Each row of a before or after table is a point. The points were changed in one or more steps. Then noise was added and the rows were shuffled. The steps act on how far a point lies along the listed directions, d1 being the first. Write out the steps. A step turns or swaps two directions, mirrors them in a line or flattens them onto one, adds a multiple of one to another, or multiplies one. Angles are multiples of 10 degrees, from the lower direction toward the higher: turns from -170 to 170, lines from 10 to 170 but not 90. Use the fewest steps. Two steps may share a direction if one is a turn and the other turns, adds or multiplies; they go together, in the order done. Otherwise the lowest direction goes first.

Directions:
(1):  0.052 -0.017  0.014
(2): -0.022 -0.034  0.039
(3): 0.004 0.042 0.038
Before:
0:  0.008 -0.063 -0.055
1:  0.017  0.011  0.045
2:  0.040 -0.012  0.005
3:  0.045 -0.024 -0.013
4: -0.015 -0.023  0.020
5: -0.033 -0.054  0.034
6: -0.010  0.051  0.046
7:  0.025  0.048  0.001
8: -0.006 -0.013 -0.017
After (9 x 3):
0:  0.038 -0.011  0.007
1:  0.022  0.047  0.008
2: -0.015 -0.028  0.016
3:  0.013  0.000  0.049
4: -0.030 -0.058  0.027
5: -0.015  0.042  0.051
6:  0.044 -0.018 -0.013
7: -0.002 -0.011 -0.020
8:  0.016 -0.057 -0.064
Steps: turn d2 and d3 by -10 degrees

Directions:
(1): -0.034 -0.023 -0.050  0.047  0.045 -0.004 -0.011  0.005
(2):  0.047 -0.007  0.029  0.066 -0.001 -0.019  0.024 -0.001
(3):  0.026 -0.005 -0.030 -0.032  0.012 -0.073  0.016  0.014
Before, 14 rows:
0:  0.052  0.007  0.024 -0.013 -0.022 -0.038 -0.011  0.000
1:  0.018  0.011  0.035  0.006 -0.010 -0.005  0.021 -0.033
2: -0.053 -0.018 -0.039 -0.023  0.016  0.035 -0.019 -0.001
3: -0.035 -0.012 -0.058 -0.015  0.039 -0.036 -0.016  0.014
4:  0.022 -0.015 -0.010  0.043  0.018 -0.026  0.021 -0.030
5:  0.015  0.028  0.063 -0.023 -0.046  0.019 -0.003 -0.015
6:  0.080  0.012  0.102  0.045 -0.056  0.013  0.033 -0.015
7: -0.076  0.002  0.006 -0.019  0.004  0.111 -0.036  0.002
8:  0.059  0.022  0.078 -0.049 -0.083  0.040  0.018 -0.004
9:  0.032  0.003  0.049  0.057 -0.018  0.001  0.012  0.027
10: -0.039  0.019 -0.038 -0.029  0.018  0.024 -0.041 -0.016
11:  0.034  0.005  0.020 -0.014 -0.001 -0.039  0.007  0.010
12:  0.009  0.007 -0.015 -0.010 -0.011 -0.037 -0.015  0.004
13:  0.068 -0.018 -0.007  0.025  0.002 -0.043  0.021  0.011
After:
0: -0.036 -0.003  0.034  0.033  0.002  0.096 -0.013  0.000
1:  0.019  0.021  0.056  0.008 -0.034  0.013  0.001 -0.012
2:  0.018  0.006  0.031  0.014 -0.002 -0.004  0.022 -0.033
3: -0.046 -0.015 -0.027 -0.020  0.007  0.032 -0.013 -0.002
4:  0.038 -0.002  0.052  0.072 -0.016 -0.004  0.014  0.027
5: -0.045 -0.003 -0.058 -0.050  0.029 -0.027 -0.025  0.016
6:  0.034  0.006  0.012 -0.024 -0.017 -0.034 -0.020  0.003
7:  0.013  0.004  0.005 -0.030  0.002 -0.035 -0.002  0.013
8:  0.050 -0.016 -0.018 -0.001  0.004 -0.037  0.012  0.014
9:  0.018 -0.010 -0.012  0.029  0.015 -0.025  0.020 -0.031
10:  0.084  0.005  0.096  0.079 -0.044  0.005  0.039 -0.009
11:  0.055  0.009  0.063 -0.012 -0.067  0.030  0.018  0.001
12: -0.028  0.019 -0.029 -0.025  0.013  0.023 -0.037 -0.016
13: -0.004  0.007 -0.022 -0.027 -0.012 -0.034 -0.022  0.006
Steps: multiply d1 by 0.7; add -0.7 times d3 to d2

Directions:
(1): -0.014 -0.002  0.042 -0.020 -0.070  0.025  0.029 -0.043  0.027  0.040  0.019  0.017 -0.036  0.004
(2): -0.026 -0.021 -0.012  0.066  0.025  0.029  0.002 -0.034 -0.013 -0.043  0.022  0.030 -0.054  0.019
Before, 13 rows:
0: -0.019  0.008 -0.005  0.007  0.010 -0.010  0.017 -0.026 -0.022 -0.025  0.012  0.003 -0.025 -0.009
1: -0.018  0.014  0.040 -0.035 -0.098  0.037  0.055 -0.050  0.065  0.044  0.006  0.014 -0.026 -0.001
2: -0.016 -0.024  0.040 -0.022 -0.047  0.034  0.031 -0.034  0.018 -0.003  0.020  0.029 -0.046  0.036
3: -0.003  0.021  0.014 -0.026 -0.005 -0.020  0.008 -0.006 -0.003  0.022  0.005 -0.032  0.017 -0.022
4: -0.003 -0.011 -0.028 -0.033  0.030 -0.030 -0.035  0.052  0.003 -0.012 -0.011 -0.026  0.067 -0.010
5: -0.018 -0.040  0.051  0.047 -0.080  0.048  0.061 -0.049  0.042  0.004  0.048  0.035 -0.067  0.016
6: -0.018  0.000  0.015  0.021 -0.055  0.020  0.038 -0.052  0.033 -0.003  0.012  0.034 -0.071  0.021
7:  0.017  0.001 -0.025  0.063  0.050 -0.023 -0.018  0.033 -0.031 -0.058 -0.014 -0.027  0.011  0.014
8:  0.023  0.034 -0.026 -0.019  0.054 -0.031 -0.038  0.063 -0.007 -0.034 -0.028 -0.031  0.069  0.006
9: -0.008 -0.033 -0.035  0.037  0.065  0.012 -0.026  0.018 -0.043 -0.040 -0.002 -0.021  0.013  0.006
10: -0.025 -0.019  0.013  0.040 -0.004  0.035  0.032 -0.064 -0.015 -0.008  0.041  0.036 -0.064  0.029
11: -0.045 -0.039  0.019  0.031 -0.045  0.041  0.029 -0.068  0.025  0.016  0.026  0.038 -0.080  0.006
12: -0.013  0.006 -0.021  0.061  0.043  0.017 -0.004 -0.006 -0.001 -0.031 -0.002  0.022 -0.032  0.009
After, 13 rows:
0:  0.020 -0.030 -0.044  0.081  0.079 -0.015 -0.004  0.062 -0.021 -0.081 -0.002 -0.008  0.029  0.001
1: -0.026 -0.022  0.030 -0.047 -0.061  0.010  0.002 -0.012  0.040  0.035  0.022  0.001  0.010  0.000
2: -0.014 -0.027 -0.060  0.054  0.085 -0.011 -0.024  0.022 -0.023 -0.049 -0.014 -0.002  0.001 -0.005
3: -0.017  0.011 -0.007 -0.002  0.009 -0.014  0.018 -0.024 -0.020 -0.021  0.008  0.000 -0.020 -0.010
4: -0.005 -0.002  0.046  0.023 -0.074  0.017  0.036 -0.039  0.019  0.016  0.015  0.000 -0.045  0.021
5:  0.012 -0.019 -0.027  0.005  0.063 -0.007 -0.016  0.040 -0.027 -0.063 -0.012  0.000  0.017  0.028
6: -0.003  0.020  0.005 -0.017  0.009 -0.019  0.005 -0.006 -0.008  0.011  0.001 -0.030  0.017 -0.022
7: -0.028 -0.034  0.029 -0.002 -0.042  0.045  0.017 -0.047 -0.003  0.024  0.027  0.004 -0.034  0.011
8: -0.003 -0.010 -0.030  0.045  0.069  0.000  0.001 -0.008 -0.040 -0.041  0.015  0.008 -0.010  0.020
9:  0.014  0.017 -0.067  0.017  0.082 -0.025 -0.021  0.061 -0.008 -0.061 -0.042 -0.028  0.063 -0.006
10: -0.019  0.009  0.003  0.035 -0.002  0.024  0.011 -0.024  0.018 -0.001  0.005  0.027 -0.041  0.011
11:  0.011  0.005 -0.055  0.042  0.059 -0.021 -0.010  0.029 -0.012 -0.060 -0.026 -0.002 -0.003  0.012
12: -0.006  0.022  0.056 -0.046 -0.079  0.023  0.018 -0.030  0.042  0.037  0.009  0.006 -0.011  0.017
Steps: multiply d1 by -1; multiply d2 by 0.7
